Each row is a point. Each copy is the shape, with its points in the same order, turned, moved and blurred by noise. Some copies are also mirrored. Which?

Shape (7 x 2)
[[-48 -48]
 [-16  32]
 [ 21 -12]
 [ 43 -56]
 [ 23  -8]
 [-38   6]
 [ 14 -33]]
Copy 1 (7 x 2)
[[-65 -62]
 [ 12 -24]
 [-26   8]
 [-74  25]
 [-21   7]
 [ -7 -47]
 [-49   1]]
Copy 1 is: mirrored
Copy 2 (7 x 2)
[[-89  21]
 [ -2  31]
 [-24 -18]
 [-51 -59]
 [-17 -23]
 [-35  36]
 [-52 -26]]
Copy 2 is: only turned

Shape (8 x 3)
[[ 14 -14  30]
 [ -1 -15   4]
 [-59  50 -70]
 [ -7   1 -20]
 [-20  21   9]
 [ 36 -40  -7]
 [-71 -22  65]
 [-38 -11  60]]
Copy 1 (8 x 3)
[[ 38 -10 -31]
 [ 15 -26 -18]
 [-66 -15  64]
 [  1 -31   8]
 [ -5   7  -4]
 [ 49 -60 -17]
 [-31  18 -84]
 [ -2  18 -63]]
Copy 1 is: mirrored
Copy 2 (8 x 3)
[[ 14  44 -39]
 [ -7  23 -26]
 [-45 -16  71]
 [ -5   3  -3]
 [-14  43   7]
 [ 24  -3 -54]
 [-71  84 -46]
 [-35  83 -36]]
Copy 2 is: mirrored
Copy 3 (8 x 3)
[[ 32  -2   8]
 [ 11   3 -15]
 [-89 -41 -47]
 [-11  -7 -31]
 [-10 -24   6]
 [ 48  13 -41]
 [-22  37  66]
 [  4  12  52]]
Copy 3 is: mirrored

Shape (8 x 4)
[[ 32  28  10  51]
 [  7  66  39  17]
 [-45 -55  -9  33]
 [ 71  -5 -48 -30]
 [  7 -12   3 -14]
 [-28  29  16  11]
 [ 93 -28  31 -30]
 [ 50 -15  63  -5]]
Copy 1 (8 x 4)
[[ 50  15  39  12]
 [  1  56  43  21]
 [  8 -60 -37  37]
 [ 38  -2  -5 -90]
 [ -7 -12  -3 -20]
 [ -8  24  -2  28]
 [  4 -34  64 -79]
 [-14 -25  72 -26]]
Copy 1 is: only turned
Copy 2 (8 x 4)
[[ 56  -8  34 -24]
 [ 14 -17  37 -71]
 [ -5 -39  27  65]
 [ 54   7 -76  -5]
 [ -1  -6 -14   4]
 [ -5 -38  28 -26]
 [ 30  75 -42  -7]
 [  5  63  15 -15]]
Copy 2 is: mirrored
Copy 3 (8 x 4)
[[ 32  30  47  13]
 [  4  14  50 -43]
 [-36  10 -30  64]
 [ 81  18 -47 -16]
 [ 10  -8 -18 -13]
 [-23  28  21 -15]
 [ 75 -62  -2 -13]
 [ 39 -59  33  -3]]
Copy 3 is: only turned
Copy 4 (8 x 4)
[[-16 -30  -5  56]
 [-44  16 -30  39]
 [ 34   3  79  -1]
 [ 52 -63 -47 -19]
 [ 10 -14   4 -18]
 [ -9  30   6  21]
 [-18 -92 -32 -42]
 [-52 -50  -1 -26]]
Copy 4 is: mirrored

Shape (9 x 6)
[[ -3  38  29  -8   1 -19]
 [-15 -23   3  94 -41  68]
 [  7   5   3  12  31 -20]
 [ 24   1  24  10 -18  24]
 [ -8  24  67 -21  15   9]
 [ -5 -17 -34  13  24  16]
 [-10 -44  31  36 -35  -2]
 [-16   8 -62  14   6  29]
 [ 10  31 -61  25  26  48]]
Copy 1 (9 x 6)
[[-19  23  40 -26  -7  19]
 [  5 -68 -35  50  47 -14]
 [ 17  20   8 -36 -12  -3]
 [  7  -7  39  12   5 -15]
 [-15  -4  72 -47  19   9]
 [ 18  25 -21 -20  22 -37]
 [-21 -51   3  -5 -14 -36]
 [  2  50 -34   9  37 -26]
 [ 40  55 -23  19  51  -5]]
Copy 1 is: mirrored
Copy 2 (9 x 6)
[[  6  39   0  10  -9 -18]
 [ 64 -64  60  17 -24  48]
 [ 10  25 -14  -2  31  14]
 [ 40   7  22 -17 -13 -10]
 [ -7  63  45   4   3 -13]
 [ -6 -22 -11 -31   7  28]
 [ 32 -43  39  17  17 -27]
 [-12 -25 -24 -35 -27  44]
 [ 20  -4 -28 -44 -27  66]]
Copy 2 is: only turned
Copy 3 (9 x 6)
[[ 16  -1  16 -26   8  16]
 [-10  95   7  81 -21  19]
 [ -5   1  20   2  28 -25]
 [ 25  12  18  34 -14  29]
 [  7  -5  45  -2  30  52]
 [  3  12 -18  47  37 -21]
 [-48  17  21  37 -32   8]
 [ 15  42 -55  33  41  -8]
 [ 55  43 -38  44  40 -14]]
Copy 3 is: only turned

Shape (9 x 6)
[[ 52  -8  -2  35   4  23]
 [-29  -5 -28 -42 -20 -18]
 [-26 -17  55 -42  -2 -36]
 [ 34 -15   5 -39 -44  26]
 [ 40  53 -36  12  28  16]
 [ 17 -14  40  -6  41 -21]
 [ 35 -11 -11  14 -21 -59]
 [ -8 -12 -32  13 -22 -36]
 [  4  73 -18  41  24   0]]
Copy 1 (9 x 6)
[[ 37  60   1   5 -62  39]
 [-10 -28  -7 -27   8  12]
 [ 33 -30  35  32  15 -12]
 [ 32  -7  -8  16 -10  72]
 [  1  95 -13 -20 -11  20]
 [ 50  31  45  17 -13 -11]
 [ 50   6 -43  -7 -32 -19]
 [  8  -5 -30 -21 -41  -9]
 [-29  90 -22  -1 -23 -14]]
Copy 1 is: mirrored
Copy 2 (9 x 6)
[[ 32   2 -19  39  23   5]
 [-45  -1 -22 -44 -31  -3]
 [-14   7  60 -38 -37   0]
 [ 16  -4 -26  -1 -47  40]
 [ 15  60 -53   2  40  -2]
 [ 25   9  41 -20  18 -13]
 [  7   7 -13   9 -29 -60]
 [-36  -4 -28   4 -16 -39]
 [-23  79 -27  16  50 -15]]
Copy 2 is: only turned
Copy 3 (9 x 6)
[[ 58   0  -9  -1  32  11]
 [-53  -4 -18 -29 -23   4]
 [-34 -47   6 -21 -29 -61]
 [ 20 -32 -36 -54 -21  12]
 [ 25  52  30 -29  20  19]
 [ -3 -23  28 -16  24 -58]
 [  4  22 -36  27  -8 -40]
 [-28  17 -28  23 -13  -5]
 [ 15  45  66   2 -10  17]]
Copy 3 is: only turned

Shape (11 x 8)
[[-36  17   5 -17  23  -5   6  34]
 [ 24  57 -28   4   0 -12 -31 -13]
 [-12  35  -8   5  58  35  39  42]
 [ 10  -9  15   0   8  28   4 -17]
 [-44 -23 -23  -4 -12 -13   8  11]
 [-23 -37 -37  11  -5  11  47  -6]
 [  0   0 -14  29  30 -48 -17  -6]
 [ 30  21   6 -62  30 -38 -40 -16]
 [ 16 -57  -7  45 -17   5  36  46]
 [ -7  26  90 -74  11  -8  25 -26]
 [  2   0  18 -30   4   1 -53 -43]]
Copy 1 (11 x 8)
[[-32  31 -22 -13   1  31   0  12]
 [-11  22 -50  55 -20 -39  -2   6]
 [  4  60 -39   9  35  55 -26  11]
 [ 13  -6   1   9  -3   5 -41  -3]
 [ -5 -18 -39 -37 -17  16   9  10]
 [ 37 -23 -48 -42   2  23 -11 -16]
 [-43 -16 -58   1  14 -29 -25  13]
 [-45  44   5   4 -20 -67 -24  -6]
 [ 40 -45 -23 -29  60  12   7  30]
 [-56  27  67   7 -11  15 -22 -64]
 [-26  -5  12  14 -54 -33 -41   4]]
Copy 1 is: only turned
Copy 2 (11 x 8)
[[-31  -3  26 -12  30 -37  16  23]
 [ -7  55 -29 -38   1 -12 -18  -4]
 [-42  26  10   8  75 -25  25  40]
 [-20  -4  26   5  33  31 -30   7]
 [  0 -39   1   9   3 -24  14  -4]
 [ 12 -41  -9  32  43  17  22  -3]
 [ 32  20  14  12  -7 -31 -15  16]
 [ 14   3  22 -72   0 -14 -57  43]
 [-12  -3  -3  52 -17  44  39  42]
 [-37 -28  95 -77  29  17 -23 -11]
 [ -2 -18   8 -34 -12  -2 -79  -9]]
Copy 2 is: only turned

Shape (15 x 9)
[[-17 -14  22   4   9  -4   0 -26 -26]
 [-22  12 -25 -70 -28 -20   9  -5  -9]
 [ 10   8  37 -10  -1  19 -21  11  11]
 [ 13   5  25 -54 -34 -60 -45 -33   2]
 [-17  19 -15  13 -45 -18 -17  31 -60]
 [ 34  50  28   4  -5 -49 -30  35  -2]
 [-73  17  26  67 -36   0 -87 -10  12]
 [ 26   1 -37  31  67 -39 -17  14 -13]
 [-12  30  49 -69  21   2  -4  -8  32]
 [  9 -85  29 -17  25  -8 -14  58 -38]
 [ 31  -3 -35  -8  67   1   6 -30 -24]
 [ 41  -7 -16  28 -19   9  19  39 -14]
 [-23 -11 -14  40 -26 -49  -8  85  18]
 [-18 -32 -31  27 -29  32 -31  48 -44]
 [  8 -23  44 -24  55   8  13  24  20]]
Copy 1 (15 x 9)
[[-19 -16  24 -14   1   2 -20 -11 -27]
 [-10  -9 -47 -62 -12 -11  12  19   5]
 [ 15 -23  39 -38  12   8 -28   4  27]
 [-35  22   3 -71 -18 -37  -3 -29  41]
 [  4  39   7 -16 -40 -12 -39  61 -11]
 [-11  44  32 -18  14  -7 -28  27  71]
 [-61 -34  65 -27 -74  22 -93  25  15]
 [ -7   9 -24  56  30  -1 -60 -10  28]
 [-17 -37   6 -78  50  20   3  -5  34]
 [ 31 -31  23   1  42 -91 -44  11 -17]
 [ 14   0 -36  24  39  24 -31 -44  -9]
 [ 55   3  19  31 -13  -9 -13  29  19]
 [-13 -20  13  32 -25 -44 -36  87  53]
 [ 44 -20  10  -2 -40 -25 -70  46 -25]
 [  8 -55  22 -12  71  -9 -13  -2  18]]
Copy 1 is: only turned
Copy 2 (15 x 9)
[[-20 -29  50  25 -15 -20  -6 -13 -23]
 [-24 -57 -25  -9 -25  -4  -8  19  21]
 [  6  12  43 -27  -6 -16 -19  -6 -10]
 [  3 -53 -14 -26 -35 -11 -52 -56 -12]
 [  4   4 -16  33 -65 -29  -1  24 -35]
 [ 47   1 -16 -33 -12 -41  -7 -19 -55]
 [-33  72   6  58 -16 -69 -55 -50 -15]
 [ 13 -22   9  23  49  -4  -8  17 -95]
 [-25 -32  32 -67  16 -35  -7 -19  18]
 [ 20 -38  78   1 -26 -25 -68  67 -50]
 [-21 -45  36   7  36  35  16  11 -65]
 [ 56   6  25  22 -13  12   6  40 -26]
 [ 60  10 -18  40   5 -69 -43  48 -20]
 [ -3  34  19  49 -42  -3 -35  63 -31]
 [  9 -30  77 -37  35 -28 -16  25 -18]]
Copy 2 is: only turned
